Each row is a point. Two turns around zero, p and q, are shown by what they do to some points. Write where each new point lands after one turn and then the other. Backwards means that the second turn is done in reverse. Each puzzle has new turns, and all numbers are rounded.
(in the rows, 100 means zero)

Turn p:
[24,74,121] => [32,55,117]
[110,87,69] => [110,96,66]
[117,122,105] => [113,123,109]
[112,125,103] => [107,126,108]
[137,92,101] => [138,100,98]
Turn q:
[70,82,92] => [68,84,100]
[73,89,83] => [70,89,89]
[110,115,87] => [109,111,83]
[75,163,133] => [86,171,122]
[138,96,96] => [137,91,92]
[135,56,108] => [132,55,113]
Where do these land?
p, then q backwards: [63,130,111] => [55,111,116]
q, then p: [98,93,55] => [90,93,56]
q, then p: [125,110,86] => [121,113,82]
p, then q: [77,114,95] => [76,112,100]
p, then q: [86,49,136] => [97,47,136]
p, then q: [152,104,118] => [154,107,107]

Turn p:
[93,86,108,129,88,79] => [85,95,104,124,82,77]
[89,62,70,107,68,134] => [91,81,73,112,58,140]
[89,120,116,104,100,101] => [91,121,114,101,107,99]
[122,124,78,99,85,106] => [123,123,73,99,99,102]
[98,127,114,91,155,79] => [95,100,117,87,159,78]
[85,114,98,83,95,72] => [86,111,98,74,100,78]
[123,68,115,87,110,130] => [128,69,120,103,96,128]
Turn q:
[95,93,96,24,123,106] => [85,78,67,38,120,118]
[107,108,90,76,120,65] => [106,101,82,73,120,70]
[106,96,146,124,67,125] => [106,101,151,110,66,125]
[107,91,86,109,98,123] => [107,91,91,120,98,118]
[91,83,97,86,102,76] => [86,85,92,87,99,77]
[93,97,113,128,123,84] => [93,102,124,116,122,80]
[111,84,96,125,106,78] => [110,87,108,120,105,72]
[110,126,89,128,83,116] => [120,128,100,127,88,112]
[80,122,88,100,77,126] => [88,127,86,109,81,127]
Where do these land?
p, then q: [100,118,109,68,102,119] => [109,104,100,72,111,128]
p, then q: [69,74,116,103,94,99] => [67,94,117,100,78,105]
p, then q: [136,116,93,134,107,121] => [136,110,106,137,120,99]
q, then p: [127,120,41,138,76,104] => [127,123,48,148,99,80]
q, then p: [82,94,105,86,125,91] => [79,84,106,83,116,100]
p, then q backwards: [79,96,128,93,96,72] => [82,93,130,102,94,73]
p, then q backwards: [108,81,109,78,100,94] => [117,86,117,87,94,94]

Turn p:
[138,124,83,106,106,71,148,149,121] => [148,135,77,107,106,77,120,148,131]
[45,96,81,118,76,124,110,64,133] => [44,91,73,93,77,115,136,67,118]
[111,139,101,137,135,78,79,96,124] => [91,142,96,134,133,89,78,87,130]
[110,126,83,94,70,88,129,99,133] => [114,137,79,89,73,90,129,98,118]
[101,109,126,64,78,61,76,84,97] => [106,114,127,73,82,60,80,75,83]
[125,104,72,98,135,139,103,112,64] => [120,98,88,114,136,145,99,123,68]
[100,129,147,137,93,81,150,96,64] => [87,117,142,152,88,68,136,134,89]
[118,85,113,122,83,141,75,92,113] => [99,89,113,115,75,146,81,85,117]
[124,53,100,76,58,51,63,63,64] => [134,64,105,99,60,58,66,52,53]
[57,65,128,69,136,125,94,93,120] => [72,57,129,57,134,113,109,86,117]
[71,71,66,79,131,143,73,153,66] => [85,56,71,67,137,139,67,145,74]
Turn q:
[95,137,78,65,127,102,68,96,93] => [98,132,84,84,127,124,56,91,90]
[131,51,69,99,101,107,127,138,109] => [123,63,47,91,90,93,131,126,101]
[132,57,91,137,99,140,100,78,101] => [124,59,87,147,89,114,127,83,78]
[73,58,81,117,101,123,107,115,87] => [66,64,79,110,94,115,123,113,89]
[92,89,98,96,112,130,133,96,118] => [106,87,101,91,111,130,136,100,107]
[90,107,128,117,44,31,113,27,98] => [82,120,150,101,69,30,113,29,116]
[118,79,84,130,150,110,111,133,107] => [115,78,69,125,141,101,120,138,98]
[86,113,135,52,122,101,75,128,88] => [98,95,123,60,116,115,50,129,96]
[93,137,127,107,44,68,125,71,63] => [84,145,149,88,59,59,115,80,80]
[90,172,110,81,100,86,41,118,137] => [105,157,113,104,105,117,28,111,146]
Where do these land?
p, then q: [118,76,107,52,78,92,115,41,128] => [138,97,127,66,85,85,125,40,82]
p, then q: [116,115,77,101,66,71,116,80,130] => [115,144,88,97,80,82,118,68,111]
q, then p: [142,105,96,130,138,142,87,102,93] => [120,92,95,157,118,134,86,126,94]
q, then p backwards: [89,64,128,163,59,58,100,122,77] => [62,85,141,144,66,50,130,106,73]
p, then q: [65,74,122,87,107,161,67,126,113] => [84,48,110,78,92,162,77,108,113]
p, then q: [141,146,138,106,54,79,106,86,108] => [122,154,148,115,61,75,94,101,111]
q, then p: [58,160,77,95,122,121,70,97,53] => [31,129,107,100,131,128,78,120,60]
q, then p: [66,87,71,86,134,51,65,113,98] => [71,90,61,72,146,80,72,74,105]
q, then p: [102,81,88,77,95,112,124,123,79] => [116,85,86,73,93,102,111,123,74]
p, then q: [103,92,95,103,147,113,149,110,121] => [129,89,88,92,141,110,141,123,117]

Turn p:
[88,60,107,97,131,82,168,109,90,71,107] => [73,65,84,103,140,64,137,119,88,59,111]
[105,71,150,144,137,102,95,58,145,123,146] => [85,85,157,154,153,87,114,72,136,135,108]
[82,120,92,101,129,79,167,111,47,105,64] => [107,94,72,72,122,65,139,130,47,82,56]
[82,86,74,140,142,99,89,73,115,92,141] => [96,94,82,154,152,96,82,98,104,129,114]
[113,48,127,163,98,92,56,58,118,106,129] => [99,67,142,186,98,102,93,70,115,130,115]
[107,165,105,87,49,120,33,112,113,68,75] => [106,165,111,90,43,146,43,89,108,81,83]
[139,87,100,57,128,76,111,108,76,99,100] => [142,76,101,67,111,69,102,97,98,71,118]
[137,130,92,100,55,120,84,143,109,111,90] => [125,129,114,80,57,149,106,125,112,97,108]
[112,113,72,66,98,118,153,90,76,93,53] => [114,94,51,56,99,106,136,90,90,67,67]
[66,126,91,76,47,109,83,105,90,111,125] => [75,143,86,78,61,106,91,90,84,127,126]
[77,105,72,71,96,66,113,111,113,106,74] => [93,99,65,73,82,69,92,126,117,101,86]
[92,89,117,99,88,138,48,121,110,115,96] => [85,89,133,89,81,144,66,94,102,122,107]
Turn q:
[144,135,92,129,70,116,57,88,81,81,98] => [104,149,103,125,64,119,67,102,57,106,84]
[108,104,84,80,127,126,110,129,138,65,86] => [97,119,75,100,135,106,102,106,124,56,66]
[109,133,95,143,58,86,83,146,76,83,120] => [107,116,95,130,60,99,91,167,66,96,106]
[59,55,55,86,112,107,107,101,82,150,126] => [115,29,55,92,115,116,108,83,99,118,134]
[81,56,139,56,59,123,89,66,68,115,129] => [105,68,137,42,72,142,85,74,97,96,146]
[98,92,102,86,80,91,125,90,121,138,59] => [89,85,94,78,78,88,109,86,141,132,76]
[88,145,59,113,114,61,113,95,61,95,122] => [109,111,64,114,96,51,123,107,51,108,128]
[115,107,145,67,117,129,68,133,114,138,56] => [63,113,111,60,135,130,64,121,126,135,67]
[63,88,96,110,86,53,64,135,126,62,112] => [72,89,98,141,92,76,74,136,124,60,138]
[125,120,83,139,153,125,138,75,77,71,65] => [102,116,103,122,128,85,143,68,51,95,38]
[70,89,130,88,86,128,87,90,127,121,121] => [89,98,114,89,101,147,107,96,133,106,132]
[141,75,118,103,137,57,158,51,131,83,106] => [150,106,147,109,123,42,126,52,131,93,84]
Where do these land?
p, then q: [49,107,117,108,74,118,92,111,130,119,113] => [62,94,86,88,97,125,128,118,118,127,132]
p, then q backwards: [100,137,100,98,129,66,76,116,63,72,62] => [162,98,85,91,97,91,93,131,69,61,96]
q, then p backwards: [115,93,104,157,68,127,86,87,115,79,143] => [148,106,103,155,64,111,72,108,92,80,106]
p, then q: [151,143,121,37,121,82,102,125,87,157,46] => [111,134,115,15,100,65,41,94,140,93,62]
q, then p: [111,86,50,112,104,88,105,150,79,70,70] => [113,61,69,123,69,101,71,139,79,73,87]
p, then q: [103,82,87,75,99,88,106,99,112,49,125] => [111,112,89,136,105,92,99,95,96,59,134]
p, then q: [75,80,64,137,103,128,109,65,86,93,149] => [122,74,76,138,117,116,140,80,61,131,114]
p, then q: [88,48,116,120,91,97,97,68,115,100,93] => [92,61,125,133,83,106,119,81,121,105,107]
q, then p: [78,102,97,86,63,143,87,53,135,104,89] => [62,133,73,102,97,133,115,53,123,116,92]
p, then q: [73,65,127,97,85,152,79,94,91,97,130] => [89,78,120,91,104,145,126,73,84,105,148]
p, then q: [134,140,142,63,119,65,173,112,80,129,61] => [103,117,118,31,108,15,103,108,122,72,59]
p, then q: [132,139,117,86,167,82,115,122,125,142,78] => [96,124,115,67,159,65,66,114,140,111,57]
q, then p: [92,77,58,122,78,63,75,99,84,89,142] => [122,96,101,159,78,108,101,105,82,105,151]

Turn p:
[122,106,141,116,109,107,104,102,87,108,121,83,82,88] => [122,111,137,117,104,88,108,97,89,112,116,82,98,74]
[75,111,90,127,137,115,96,94,94,108,78,110,111,96] => [63,114,108,128,121,104,99,102,108,112,83,126,99,106]
[94,98,141,114,87,109,105,112,83,60,97,102,102,89] => [106,96,146,95,93,83,109,103,79,68,98,115,101,95]
[102,105,76,123,92,104,99,121,137,110,121,102,103,88] => [106,99,92,113,93,104,103,129,147,96,116,99,98,103]
[98,109,89,102,107,112,102,88,143,110,96,93,107,155] => [97,119,89,105,113,119,102,84,126,100,99,73,96,154]
[129,82,122,112,143,110,95,84,116,74,87,116,105,87] => [126,101,129,103,142,97,92,74,117,99,82,128,90,94]
[115,93,85,123,85,106,95,87,80,96,119,114,88,105] => [113,89,93,120,99,123,108,99,86,93,128,115,98,95]
[109,81,122,46,85,94,106,158,96,109,123,116,114,94] => [132,100,106,39,88,91,86,152,84,114,95,88,105,96]
[81,117,90,101,82,124,96,90,88,119,78,99,106,87] => [68,105,102,109,68,121,104,97,99,108,85,106,99,93]
[90,93,77,91,119,97,113,93,104,103,102,95,109,125] => [87,99,78,95,126,109,105,99,102,104,95,90,112,119]
[92,164,80,108,88,98,99,87,84,91,83,95,95,90] => [69,139,78,116,72,94,124,83,98,82,102,114,96,83]
[95,119,98,111,91,99,112,82,90,108,100,95,119,91] => [88,107,100,110,84,101,116,89,103,105,101,107,125,95]
[124,83,125,109,111,80,115,122,115,113,86,109,95,94] => [136,91,110,106,106,71,103,110,106,122,81,100,89,106]
[94,81,82,46,88,24,46,86,103,117,94,85,99,109] => [102,82,34,75,84,69,27,75,85,109,106,81,110,102]
[95,81,89,79,95,111,101,109,92,94,81,70,110,117] => [92,90,93,91,103,115,92,104,86,83,69,72,108,105]
[72,91,92,92,90,116,114,85,105,66,91,105,106,86] => [72,78,111,77,100,107,114,90,108,74,92,116,101,100]
[115,87,100,98,89,94,101,101,83,113,142,111,47,100] => [121,81,93,100,103,105,107,109,77,117,151,87,72,81]
Turn q:
[107,115,80,97,110,89,68,71,96,77,89,116,69,67] => [97,110,96,102,100,85,56,72,87,98,89,126,60,94]
[100,83,113,108,118,125,88,126,125,81,113,114,129,107] => [102,104,104,109,132,128,83,123,124,93,117,107,125,113]
[94,104,71,100,78,113,126,105,98,105,118,76,101,98] => [98,114,90,86,80,107,123,108,113,88,110,79,89,74]
[117,130,97,126,91,108,131,119,71,116,119,82,108,127] => [114,125,93,112,83,102,144,116,83,84,112,63,98,117]
[98,101,89,110,102,67,109,55,112,88,99,115,72,98] => [102,89,94,104,101,81,108,51,111,103,98,123,68,102]
[98,91,118,116,88,94,83,64,97,104,100,90,69,72] => [114,85,122,115,86,102,84,71,95,126,93,100,71,83]
[118,98,120,79,84,119,116,116,101,86,91,104,126,110] => [117,104,122,78,97,106,106,119,102,78,100,106,133,109]
[102,104,102,107,95,86,135,137,91,119,106,101,95,87] => [101,105,103,111,105,80,138,132,89,100,106,100,97,82]
[62,105,121,88,105,122,99,117,95,91,96,111,126,113] => [65,99,120,94,112,123,100,107,91,90,111,97,134,108]
[100,110,122,70,123,130,101,120,127,119,107,101,125,115] => [92,121,109,71,127,118,104,126,109,122,95,92,133,121]
[97,68,114,74,136,139,102,126,98,94,91,106,113,126] => [96,79,93,76,133,143,97,133,93,92,90,104,127,119]
[107,109,83,125,92,107,136,111,85,134,85,86,134,101] => [112,125,76,116,81,104,142,108,87,96,96,88,132,81]
[93,100,96,107,92,75,64,87,119,86,73,89,65,100] => [84,82,104,119,84,82,70,84,120,105,67,108,75,106]
[103,89,83,99,80,75,65,74,96,109,105,125,77,97] => [99,80,85,102,73,78,73,81,100,121,117,121,77,106]
[104,94,91,96,106,52,79,73,90,90,108,84,92,82] => [108,80,89,105,106,61,74,68,98,103,98,86,81,86]
Where do these land?
q, then p: [121,111,112,125,87,114,106,73,86,97,89,104,113,98] => [122,114,110,112,84,119,118,75,90,92,105,110,111,98]
p, then q: [88,58,112,108,96,97,107,122,82,57,84,94,92,119] => [109,51,101,109,121,105,90,108,78,60,88,101,101,112]
q, then p: [130,62,83,124,97,94,84,123,143,113,87,113,107,91] => [132,103,81,120,95,106,90,132,147,108,93,126,84,118]
p, then q: [108,122,102,108,124,77,121,100,114,115,79,110,99,104] => [94,111,78,110,98,75,131,85,102,112,84,110,98,110]
q, then p: [90,41,72,112,83,96,113,108,89,96,135,91,96,84] => [118,57,103,93,113,112,101,128,133,93,119,96,92,57]
q, then p backwards: [85,102,100,98,133,113,110,107,129,89,100,115,103,98] => [92,103,81,102,139,119,103,93,105,89,104,113,112,104]
p, then q: [81,119,76,126,89,90,84,101,83,111,121,62,106,134] => [83,116,86,130,92,116,99,94,114,70,124,53,104,93]
p, then q: [76,108,93,118,79,97,96,121,108,110,105,91,100,81] => [85,92,114,120,91,90,104,119,126,95,114,98,103,86]
q, then p: [152,116,115,26,82,96,102,87,112,95,100,123,138,97] => [141,144,70,36,92,86,69,82,84,111,94,106,126,109]
q, then p backwards: [84,120,108,104,89,101,78,42,91,109,85,114,96,88] => [99,111,130,89,91,98,78,48,87,116,76,109,99,100]
p, then q: [97,102,116,110,84,108,104,86,100,113,97,83,84,136] => [110,89,105,105,81,117,118,85,100,95,96,64,93,110]
p, then q: [103,117,83,39,111,124,102,115,89,105,91,102,100,88] => [70,124,105,61,91,97,88,116,76,103,71,108,94,76]
q, then p: [84,102,121,107,125,104,96,114,80,101,103,125,92,96] => [87,105,117,114,124,104,100,118,72,113,109,109,102,103]
p, then q backwards: [116,101,91,106,93,93,94,116,109,79,110,115,80,90] => [121,86,82,103,92,95,113,108,98,83,115,109,88,91]
p, then q: [85,120,114,90,128,99,100,87,84,110,114,58,96,95] => [84,114,108,111,115,92,96,75,86,114,93,63,108,72]

Turn p:
[67,88,156,106,111,105,81,108,80,110,64,72,101,121] => [74,120,99,90,128,104,152,130,116,108,102,101,129,135]
[139,75,93,148,92,98,145,106,105,119,62,127,89,65] => [125,71,117,88,67,145,108,83,81,58,77,77,141,82]
[62,71,86,62,113,123,79,130,65,150,75,75,77,69] => [110,84,132,56,114,133,128,130,120,156,97,150,106,96]
[90,114,115,116,146,133,97,53,98,69,135,146,149,85] => [103,87,43,82,147,83,54,110,115,86,120,42,99,79]
[119,130,123,99,121,47,132,44,107,126,125,79,69,104] => [85,113,138,126,139,83,94,48,41,113,117,76,120,95]
[59,63,56,84,60,118,57,51,98,123,146,66,63,141] => [96,126,96,133,124,165,82,88,99,153,127,135,29,137]
[67,70,119,93,103,114,102,124,144,99,94,97,116,56] => [85,114,93,52,70,111,118,93,139,124,95,75,103,79]
[128,151,75,94,85,77,51,116,73,91,114,151,66,82] => [120,85,160,109,113,71,60,117,113,48,110,126,63,85]
[134,69,87,102,70,40,119,133,98,99,91,103,157,151] => [85,63,95,174,29,81,104,108,104,105,97,92,127,128]
[55,141,102,84,109,113,120,107,136,65,57,103,97,131] => [72,146,67,78,102,69,83,81,119,88,63,133,126,118]
[131,148,106,80,70,138,119,82,129,91,105,124,75,93] => [137,159,96,99,96,91,71,87,82,67,103,111,99,63]
[118,86,83,142,109,133,50,114,83,132,109,74,127,101] => [135,76,100,106,112,121,122,150,101,116,71,71,62,121]
[69,71,128,106,134,110,125,129,91,111,145,82,100,80] => [87,75,81,89,124,103,153,81,120,133,106,86,96,61]
[134,77,98,80,106,63,139,94,137,49,63,101,97,145] => [95,103,74,109,45,68,95,47,81,80,116,110,138,147]
[129,144,72,102,72,89,82,107,55,66,114,99,116,76] => [91,77,111,110,90,72,74,146,67,65,103,116,62,76]
Turn q:
[38,110,86,100,78,111,67,59,82,70,105,119,129,127] => [129,98,120,157,98,62,98,57,85,79,94,144,102,116]
[133,136,75,107,124,112,130,74,120,85,144,135,65,88] => [103,127,61,124,165,126,88,109,118,137,101,109,105,71]
[65,99,97,87,140,50,82,73,85,91,113,107,123,61] => [89,98,120,114,125,92,64,69,47,79,76,77,130,86]
[110,72,116,88,58,128,141,77,135,119,105,77,115,53] => [86,45,94,101,95,116,129,72,144,139,95,61,118,112]
[129,115,92,81,95,96,105,109,72,108,63,80,93,62] => [80,104,112,91,79,121,110,115,101,107,51,75,78,82]
[72,83,50,135,111,81,145,105,118,98,111,131,89,147] => [133,107,83,103,159,73,133,141,94,79,118,119,132,120]
[131,96,125,142,129,41,110,98,143,56,54,128,130,61] => [117,113,109,98,85,102,65,126,126,69,94,52,181,40]
[117,83,84,116,66,121,77,141,63,145,126,65,104,57] => [95,48,97,60,64,141,117,105,61,140,78,122,82,106]
[83,137,59,71,53,125,79,119,92,113,139,62,127,118] => [95,91,70,119,69,67,111,91,68,154,76,135,73,144]
[82,112,135,89,79,107,65,53,116,148,75,97,98,138] => [91,85,160,115,94,75,65,94,137,104,121,112,70,139]
[85,106,114,135,146,82,121,61,111,60,82,87,105,123] => [100,109,98,156,113,97,85,122,102,49,131,75,121,88]
[87,103,138,82,113,131,76,146,101,125,66,75,50,93] => [49,130,121,61,66,143,105,98,113,85,111,110,77,133]
[119,135,135,95,55,116,85,143,64,70,67,132,133,148] => [142,152,122,98,28,63,125,99,112,111,114,121,70,70]
[132,72,72,91,128,132,99,70,142,114,105,126,88,129] => [136,96,68,89,147,109,70,103,148,93,107,97,82,127]
[85,69,137,78,119,120,150,143,77,136,136,60,94,77] => [63,86,91,64,100,135,149,81,59,119,140,54,86,123]
[132,74,85,104,104,44,68,131,81,64,109,119,59,117] => [92,111,76,48,111,76,85,121,85,61,92,136,96,43]
Where do these land?
p, then q backwards: [136,83,70,154,94,41,122,110,79,110,98,111,98,112] => [59,75,100,121,94,104,88,54,75,100,82,53,131,66]
q, then p backwards: [109,86,71,116,56,62,124,129,73,70,95,95,76,53] => [82,115,114,121,105,114,155,154,72,107,83,72,110,65]
q, then p: [98,122,116,75,154,134,97,70,138,71,94,117,69,112] => [106,130,84,85,141,74,69,84,98,89,60,78,50,121]
p, then q: [69,101,88,146,112,61,98,158,74,99,98,94,109,80] => [86,91,118,80,99,99,142,82,126,45,110,76,140,120]
q, then p: [103,71,58,156,75,82,125,126,101,111,44,81,127,67] => [106,90,62,100,16,100,143,131,104,98,93,111,142,95]
p, then q backwards: [104,86,143,61,120,126,78,96,74,112,55,117,80,122] => [72,90,91,139,101,106,122,127,145,116,99,145,89,132]
q, then p: [54,106,118,60,102,93,118,55,118,133,85,70,52,131] => [50,115,81,110,149,86,126,43,134,106,91,95,101,135]
q, then p: [83,113,86,65,96,124,59,83,108,74,98,100,96,156] => [91,106,125,124,113,92,61,64,105,51,98,103,82,134]
p, then q: [97,155,151,92,91,175,101,74,104,108,106,121,91,138] => [113,165,65,132,96,127,57,146,74,125,70,88,116,82]
q, then p: [126,78,39,127,105,97,89,146,73,133,111,82,85,65] => [144,73,85,78,78,112,108,133,122,109,107,168,134,97]
p, then q: [97,109,109,117,90,105,67,55,102,100,136,142,145,58] => [44,87,58,87,62,132,68,91,73,93,97,122,103,121]
q, then p: [70,88,116,37,108,129,134,97,128,110,111,131,97,138] => [96,119,94,133,139,64,77,42,63,125,95,92,103,120]
q, then p: [144,122,58,107,91,28,107,141,92,102,105,70,147,49] => [81,64,143,83,51,116,121,179,91,135,77,137,127,99]
q, then p backwards: [106,93,155,78,96,123,67,93,156,95,123,96,82,129] => [66,69,97,53,102,79,86,81,126,55,113,141,94,111]
p, then q: [105,87,122,109,110,121,114,67,81,71,141,74,146,90] => [81,76,68,95,119,118,122,119,42,100,70,110,91,119]
